Each row of a before or after table is a point. The points were changed in one or more steps. Then noise was added and the rows were shuffled. The steps act on columns, c1 being the first. Name the steps. A step turns or swaps two columns, mirrors them in a line or flattens them onto one, adds a multiple of one to another, or multiplies or shifts one. Angles are multiples of 10 degrees, from the lower column toward the higher: turns from -170 to 170, lines from 10 to 170 but not 90. Use the fewest steps. Two steps may share a column if one is a turn and the other turns, adds or multiplies; they go together, in the order done. Otherwise the lowest column goes first.

Before (12 x 3)
[[  1  31 -15]
 [ 18  29 -14]
 [-17  11   0]
 [-15  -7  -5]
 [  7  28  10]
 [-14 -24   2]
 [-18 -23  14]
 [-21   6  25]
 [  4  18 -11]
 [-25 -13  23]
 [-30  -9  21]
 [ -7  15  32]]
After (12 x 3)
[[-14 -23   6]
 [  8 -31  62]
 [-11 -27  43]
 [  3 -28  69]
 [  2 -17 -15]
 [ 18  -9   0]
 [ 16   2  96]
 [ 27  16 -45]
 [ 14  14 -34]
 [ 16 -15  76]
 [ 22  20  31]
 [ 16  29 -41]]
Steps: mirror c1 and c2 in the line at 60 degrees; multiply c3 by 3

Before (10 x 8)
[[-49  -1 -49 -13 -38 -43  -9  33]
 [  2  19  36 -34   2  20  31  12]
 [ 21 -38  -1  23 -13 -43 -10  24]
 [-43  26 -33 -21 -36  12 -36  -4]
 [  3 -41 -19 -32  12 -16  16  -1]
 [-53  -1 -41 -22 -35   3 -45  31]
 [ -9 -32  33  12   5 -48   7 -12]
 [ 17  48  27 -59  13  -3  -4  -6]
 [ 23 -21  19  36  54 -39  28   3]
 [-36  28  14 -56   5   9 -32  25]]
After (10 x 8)
[[  4 -41 -14 -51  13 -16   8   0]
 [ 17  49  20 -93  13  -3  -1  -7]
 [-54  -2 -28 -35 -37   2 -16  33]
 [  1  20  26 -54   2  19  10  11]
 [-49  -2 -34 -22 -38 -44  -4  32]
 [-37  30  11 -90   5   9 -13  27]
 [-43  26 -23 -34 -36  14 -13  -2]
 [-11 -31  26  22   5 -47   2 -13]
 [ 24 -21  14  58  53 -39  10   2]
 [ 20 -38  -1  37 -13 -43  -4  24]]
Steps: multiply c3 by 0.7; multiply c4 by 1.6; multiply c7 by 0.4

Before (11 x 12)
[[-22 -40  -9  12 -28  27  19  -1  20 -29 -70 -10]
 [-12  41  -1  27 -34   6  31  -1  -8  13  10 -13]
 [  7  25 -39  11  46  38 -15  47  -7  16 -44 -37]
 [ 17  35   4  20 -41  15 -15   7 -23 -38  11  -8]
 [ -5 -43  65  20 -33  33  51   8   5 -13 -40   2]
 [ 18  20  16 -17 -72   1   8  16  -4  12 -18  -8]
 [ -6  35  28  28 -45 -28 -12  26   5   0 -11  -2]
 [-15 -12 -32 -10  34   4 -22  29 -19  19 -12 -53]
 [-19 -28  52   4 -51  40  28  -1  49 -27 -49 -44]
 [-22  15 -34 -34  75  24   0  29   2  -9 -33 -17]
 [ 24   6 -35   9  41   0  22  45  19   5  15 -14]]
After (11 x 12)
[[ 18  20  25  17  54   0   8 -49   2 -20   5  -8]
 [-19 -30  52  15  45  40 -23 -24  65 -10  54 -46]
 [-21  15 -54  26 -79  22  23  14 -10 -15  31 -16]
 [ -7 -40  96  18  24  34 -53 -26  27 -16  39   3]
 [-15 -11 -38  -6 -43   4  22  -9 -30 -24  -4 -54]
 [ 18  34  20 -27  32  16  -3 -27 -22  37  16  -7]
 [-23 -39 -25   1  24  27 -22 -14  16 -22  72 -11]
 [ 23   7 -63  10 -55   0 -24 -18   7   4 -15 -14]
 [-13  42   3  -1  29   8 -39 -16  -9  -4 -15 -14]
 [ -7  36  41 -30  26 -29  -9 -44  14  -8   6  -2]
 [  8  25 -55 -19 -64  38   5 -19 -20 -38  23 -35]]
Steps: turn c3 and c9 by 20 degrees; multiply c3 by 1.6; turn c4 and c7 by -140 degrees; turn c5 and c8 by 150 degrees; turn c10 and c11 by -140 degrees
